Every row gives one point. The points of each table are mixes of a few directions, plus a little noise. Count the directions of each table, and those that both share. Where both have some left over, give the other angles between the two spaces (their principal angles), to ten degrees, smallest first.

First (4 x 2):
[[ 0.09  0.15]
 [-0.38 -0.60]
 [ 0.15  0.24]
 [ 0.14  0.22]]
Second, 6 rows:
[[-0.06  0.08]
 [ 0.21 -0.26]
 [ 0.40 -0.51]
 [-0.33  0.42]
 [ 0.06 -0.08]
 [-0.27  0.34]]
Directions: first 1, second 1, shared 0; angles 70

First:
[[-0.38 -0.63 -0.32  0.19  0.23 -0.08]
 [-0.17 -0.45 -0.28  0.08 -0.23 -0.06]
 [ 0.56  0.03 -0.35  0.25 -0.15 -0.03]
 [ 0.72  0.25  0.06  0.02 -0.33  0.07]
 [-0.48  0.21  0.32 -0.19  0.38  0.01]
 [ 0.00  0.17  0.49 -0.19  0.24  0.11]
 [-0.24  0.42  0.06 -0.18 -0.14 -0.03]]
Second:
[[ 0.09  0.04  0.38  0.20 -0.45 -0.91]
 [ 0.07  0.03  0.26  0.14 -0.30 -0.61]
 [-0.04 -0.02 -0.18 -0.10  0.22  0.44]
 [-0.05 -0.03 -0.25 -0.14  0.28  0.59]
 [-0.07 -0.04 -0.34 -0.19  0.40  0.83]
 [ 0.01  0.01  0.03  0.02 -0.04 -0.08]
 [-0.02 -0.02 -0.11 -0.06  0.13  0.27]
 [ 0.05  0.02  0.21  0.11 -0.25 -0.51]]
Directions: first 4, second 1, shared 0; angles 70

First:
[[ 0.71  0.03  0.04 -0.18  0.01  0.39 -0.47  0.38  0.14  0.07 -0.26]
 [-0.76  0.09 -0.39 -0.37  0.45 -0.05  0.20 -0.88  0.46  0.24 -0.01]
 [ 0.02  0.04  0.27  0.10 -0.04 -0.07 -0.16  0.00 -0.10 -0.08 -0.07]
 [-0.42 -0.26  0.00  0.31 -0.11 -0.28  0.02  0.43 -0.48 -0.06  0.69]
 [-0.48  0.11 -0.40 -0.26  0.13 -0.10  0.66 -0.77  0.41  0.05 -0.24]
 [ 0.47 -0.04  0.45  0.08 -0.32  0.02 -0.51  0.49 -0.22 -0.33 -0.19]
 [ 0.03 -0.12 -0.20 -0.13 -0.19  0.01  0.10  0.19  0.02 -0.17  0.04]
 [ 0.12  0.03 -0.03  0.20  0.04  0.02  0.22  0.07 -0.08  0.18  0.10]
 [ 0.29  0.09  0.26  0.25  0.03  0.04 -0.08  0.10 -0.13  0.11 -0.07]]
Second (10 x 11):
[[-0.03  0.08  0.03  0.02  0.07  0.13  0.00  0.01 -0.06 -0.06  0.05]
 [ 0.10 -0.25 -0.10 -0.07 -0.22 -0.42  0.00 -0.03  0.20  0.18 -0.17]
 [ 0.39 -1.00 -0.38 -0.28 -0.87 -1.65 -0.01 -0.12  0.78  0.70 -0.65]
 [-0.10  0.27  0.10  0.08  0.23  0.44  0.00  0.03 -0.21 -0.19  0.18]
 [-0.17  0.44  0.17  0.12  0.38  0.72  0.00  0.05 -0.34 -0.31  0.28]
 [ 0.04 -0.09 -0.03 -0.02 -0.08 -0.14  0.00 -0.01  0.07  0.06 -0.06]
 [-0.04  0.11  0.04  0.03  0.10  0.19  0.00  0.02 -0.09 -0.08  0.07]
 [-0.03  0.09  0.04  0.02  0.08  0.14  0.00  0.01 -0.07 -0.06  0.06]
 [-0.12  0.31  0.11  0.09  0.27  0.51  0.00  0.04 -0.24 -0.22  0.20]
 [-0.02  0.04  0.02  0.01  0.04  0.08  0.00  0.00 -0.04 -0.03  0.03]]
Directions: first 5, second 1, shared 0; angles 70

First (11 x 18):
[[ 0.12 -0.11  0.21 -0.12 -0.03  0.27  0.14 -0.22  0.22 -0.02 -0.37 -0.01
  -0.21  0.10 -0.25 -0.29 -0.12  0.18]
 [-0.14  0.10 -0.23  0.12  0.04 -0.31 -0.16  0.25 -0.25  0.03  0.40  0.02
   0.23 -0.11  0.29  0.32  0.13 -0.21]
 [ 0.16 -0.13  0.27 -0.14 -0.04  0.38  0.18 -0.30  0.29 -0.03 -0.48 -0.02
  -0.29  0.12 -0.32 -0.39 -0.16  0.23]
 [-0.47  0.40 -0.81  0.49  0.15 -1.13 -0.60  0.96 -0.91  0.10  1.50  0.07
   0.89 -0.39  1.06  1.20  0.48 -0.71]
 [ 0.08 -0.07  0.14 -0.08 -0.02  0.19  0.11 -0.16  0.16 -0.02 -0.26 -0.02
  -0.15  0.06 -0.19 -0.20 -0.09  0.12]
 [ 0.20 -0.17  0.34 -0.20 -0.06  0.47  0.24 -0.40  0.38 -0.03 -0.62 -0.03
  -0.37  0.16 -0.42 -0.48 -0.21  0.30]
 [ 0.07 -0.07  0.11 -0.06 -0.01  0.16  0.09 -0.13  0.13 -0.01 -0.22 -0.01
  -0.13  0.06 -0.15 -0.18 -0.07  0.09]
 [ 0.01 -0.01  0.00  0.01 -0.01  0.01  0.01 -0.02  0.02 -0.02 -0.01  0.00
   0.00  0.01 -0.01  0.00  0.00  0.00]
 [ 0.06 -0.06  0.11 -0.06 -0.01  0.15  0.08 -0.12  0.11 -0.02 -0.19  0.00
  -0.11  0.04 -0.13 -0.15 -0.06  0.08]
 [-0.09  0.07 -0.15  0.07  0.02 -0.19 -0.09  0.16 -0.15  0.02  0.24  0.00
   0.14 -0.06  0.17  0.19  0.08 -0.13]
 [ 0.00  0.00  0.01 -0.01  0.00  0.01  0.01 -0.01  0.01 -0.02 -0.01  0.00
   0.01  0.00 -0.01 -0.01  0.00  0.01]]
Second, 8 rows:
[[ 0.57 -0.01 -0.02 -0.33  0.05 -0.03 -0.30 -0.19  0.25  0.22 -0.20  0.28
   0.31 -0.17  0.80  0.30  0.23  0.33]
 [ 0.11 -0.24 -0.14 -0.26 -0.12  0.03 -0.13 -0.24  0.29 -0.19 -0.40  0.28
  -0.05 -0.07  0.15 -0.07  0.20  0.14]
 [ 0.22  0.43  0.17  0.05  0.06 -0.22  0.05  0.13 -0.23  0.28  0.40 -0.14
   0.01 -0.16  0.16  0.32 -0.03  0.33]
 [-0.19  0.11 -0.03 -0.26  0.12 -0.28 -0.43  0.10  0.36 -0.14  0.08 -0.10
   0.01 -0.42  0.24  0.26  0.47  0.36]
 [-0.01  0.09  0.09 -0.03 -0.13 -0.09 -0.65  0.09  0.37 -0.12 -0.31 -0.24
   0.13  0.25 -0.16  0.04  0.09  0.19]
 [-0.37  0.00  0.02  0.37 -0.28  0.05  0.46  0.00 -0.32 -0.27 -0.05 -0.12
  -0.48  0.32 -1.02 -0.42 -0.39 -0.24]
 [-0.29 -0.10 -0.01  0.19 -0.08  0.10  0.04  0.06 -0.04 -0.17 -0.10 -0.14
  -0.12  0.28 -0.53 -0.27 -0.16 -0.25]
 [-0.04 -0.27 -0.09  0.25  0.40  0.41  0.95  0.02 -0.72  0.38  0.55  0.19
   0.17 -0.01  0.31 -0.14 -0.41 -0.84]]
Directions: first 1, second 5, shared 0; angles 40

First:
[[ 0.15  0.14  0.51 -0.23 -0.11  0.15  0.62  0.01  0.12  0.18 -0.43  0.02
   0.51 -0.38  0.26 -0.14 -0.14  0.22  0.00  0.06  0.05  0.07 -0.01 -0.01
  -0.33 -0.17 -0.26 -0.25  0.09 -0.39 -0.38  0.31]
 [ 0.22 -0.09 -0.31  0.05  0.34  0.04  0.29 -0.15  0.02 -0.01  0.50  0.17
   0.28  0.37 -0.16 -0.04  0.32 -0.14  0.12 -0.27 -0.08  0.41 -0.21  0.00
   0.07 -0.05  0.21 -0.04 -0.31  0.39 -0.51  0.04]
 [ 0.27  0.13  0.12 -0.33  0.03  0.13  0.49  0.06  0.26  0.04 -0.12 -0.02
   0.59 -0.09  0.12 -0.17  0.05  0.28 -0.06  0.01  0.02 -0.07 -0.06 -0.08
  -0.30  0.19 -0.17 -0.32  0.11 -0.15 -0.30  0.30]
 [ 0.14 -0.12  0.20  0.13  0.02 -0.03 -0.07  0.08  0.08 -0.08  0.14  0.01
   0.05  0.03  0.01  0.02 -0.06 -0.06 -0.13 -0.12 -0.11  0.07  0.04 -0.05
   0.18 -0.07  0.03 -0.09 -0.01  0.08  0.12  0.01]
 [-0.76  0.24  0.02  0.04 -0.35 -0.02 -0.19 -0.24 -0.55  0.32 -0.77 -0.03
  -0.76 -0.47  0.10  0.14 -0.26 -0.08  0.37  0.43  0.30 -0.14  0.09  0.24
  -0.25 -0.35 -0.12  0.52  0.06 -0.48  0.07 -0.24]
 [-0.08 -0.08 -0.83  0.03  0.16 -0.14 -0.63  0.03  0.00 -0.25  0.52 -0.09
  -0.39  0.53 -0.34  0.09  0.28 -0.07 -0.02 -0.01 -0.01 -0.27 -0.03 -0.03
   0.21  0.52  0.25  0.19 -0.02  0.46  0.39 -0.28]
 [-0.12 -0.21 -0.13  0.39  0.06 -0.15 -0.51 -0.02 -0.18 -0.12  0.33  0.04
  -0.49  0.22 -0.17  0.17  0.00 -0.31 -0.01 -0.12 -0.11  0.14  0.04  0.04
   0.42 -0.16  0.23  0.24 -0.15  0.30  0.31 -0.28]
 [ 0.03 -0.32  0.89  0.63 -0.13 -0.12 -0.27  0.08 -0.14 -0.03  0.00  0.10
  -0.31 -0.25  0.14  0.17 -0.40 -0.37 -0.19 -0.22 -0.24  0.40  0.18  0.03
   0.56 -0.74  0.06  0.04 -0.11 -0.03  0.34 -0.12]
 [-0.59  0.53 -0.90 -0.58  0.05  0.20  0.63 -0.51 -0.41  0.46 -0.51  0.07
  -0.03 -0.07 -0.06 -0.11  0.37  0.19  0.72  0.42  0.49 -0.04 -0.30  0.24
  -0.87  0.15 -0.07  0.40 -0.13 -0.26 -0.97  0.03]
 [ 0.48 -0.04 -0.31 -0.32  0.08 -0.02 -0.24  0.38  0.57 -0.38  0.39 -0.22
   0.43  0.34 -0.10 -0.12  0.16  0.36 -0.42 -0.05 -0.12 -0.56  0.07 -0.26
   0.03  0.86 -0.05 -0.43  0.31  0.21  0.49  0.15]
 [ 0.27 -0.18  0.74  0.20 -0.15 -0.05 -0.13  0.27  0.21 -0.13 -0.06 -0.05
   0.12 -0.22  0.18  0.02 -0.32  0.00 -0.36 -0.12 -0.20 -0.02  0.19 -0.11
   0.28 -0.18 -0.11 -0.26  0.16 -0.13  0.43  0.09]]
Second (11 x 32):
[[-0.09  0.17 -0.74 -0.59  0.26  0.36  0.58 -0.19 -0.14  0.26  0.00  0.11
   0.50  0.09  0.16 -0.03  0.26 -0.09  0.58  0.18  0.35 -0.02 -0.37 -0.16
  -0.44 -0.17  0.06 -0.05 -0.15  0.05 -0.95  0.38]
 [ 0.11 -0.18  1.12  0.31  0.57 -0.05  0.14 -0.68 -0.20  0.14 -0.21  0.17
  -0.03 -0.23  0.13  0.08 -0.59 -0.07 -0.10 -0.34 -0.30  0.27 -0.33  0.59
   0.49 -0.60 -0.17  0.18 -0.33 -0.39 -0.29  0.04]
 [-0.06 -0.19  0.32  0.47 -0.04 -0.17 -0.33 -0.01 -0.14 -0.07  0.14  0.06
  -0.40  0.01 -0.09  0.12 -0.13 -0.23 -0.12 -0.16 -0.17  0.26  0.12  0.10
   0.38 -0.27  0.11  0.17 -0.12  0.11  0.31 -0.25]
 [ 0.40  0.25 -0.06 -0.44  0.27 -0.06  0.32 -0.15  0.49 -0.14 -0.01 -0.16
   0.54  0.20 -0.20 -0.30  0.18  0.73 -0.36 -0.07 -0.13 -0.40 -0.12  0.23
  -0.33  1.05 -0.27 -0.25  0.18 -0.16 -0.04  0.12]
 [-0.07  0.00 -0.18 -0.04 -0.33  0.04 -0.11  0.36  0.04 -0.03 -0.02 -0.06
  -0.03 -0.07  0.08  0.02  0.07 -0.08  0.03  0.15  0.11 -0.08  0.20 -0.29
  -0.10 -0.02  0.05 -0.10  0.16  0.08  0.21  0.02]
 [ 0.23 -0.18  0.64  0.11  0.71  0.12  0.47 -0.65 -0.17  0.18  0.09  0.27
   0.35 -0.02  0.15  0.05 -0.30 -0.19  0.14 -0.38 -0.19  0.45 -0.48  0.37
   0.34 -0.69 -0.02  0.05 -0.47 -0.12 -0.79  0.23]
 [-0.30 -0.05  0.23  0.37 -0.52 -0.21 -0.63  0.32 -0.10 -0.10 -0.22 -0.13
  -0.68 -0.22 -0.02  0.12 -0.19 -0.09 -0.20  0.17 -0.01 -0.14  0.41 -0.07
   0.17 -0.03  0.00  0.17  0.23 -0.08  0.84 -0.34]
 [ 0.03  0.06 -0.16 -0.13 -0.44  0.03 -0.10  0.51  0.21 -0.10 -0.06 -0.14
   0.09 -0.09  0.07 -0.05  0.09  0.09 -0.12  0.19  0.10 -0.24  0.29 -0.36
  -0.20  0.23 -0.03 -0.24  0.31  0.03  0.38  0.05]
 [-0.04  0.16 -0.59 -0.47 -0.18  0.23  0.26  0.27  0.08  0.07 -0.07 -0.05
   0.35 -0.01  0.14 -0.07  0.24  0.05  0.24  0.27  0.29 -0.22 -0.01 -0.35
  -0.44  0.13  0.00 -0.20  0.17  0.04 -0.26  0.26]
 [-0.48  0.15 -1.08 -0.06 -0.23 -0.01 -0.28  0.09 -0.29  0.05  0.13 -0.01
  -0.51  0.25 -0.22  0.08  0.43 -0.20  0.39  0.27  0.30 -0.04  0.07 -0.15
  -0.26  0.17  0.27  0.34 -0.03  0.33  0.00 -0.28]
 [ 0.26 -0.18  0.51  0.45 -0.06 -0.28 -0.31  0.14  0.23 -0.25  0.23 -0.04
  -0.17  0.09 -0.19 -0.02 -0.07  0.08 -0.50 -0.28 -0.35  0.15  0.22  0.09
   0.37  0.22  0.01 -0.07  0.04  0.12  0.58 -0.24]]
Directions: first 4, second 5, shared 3; angles 30
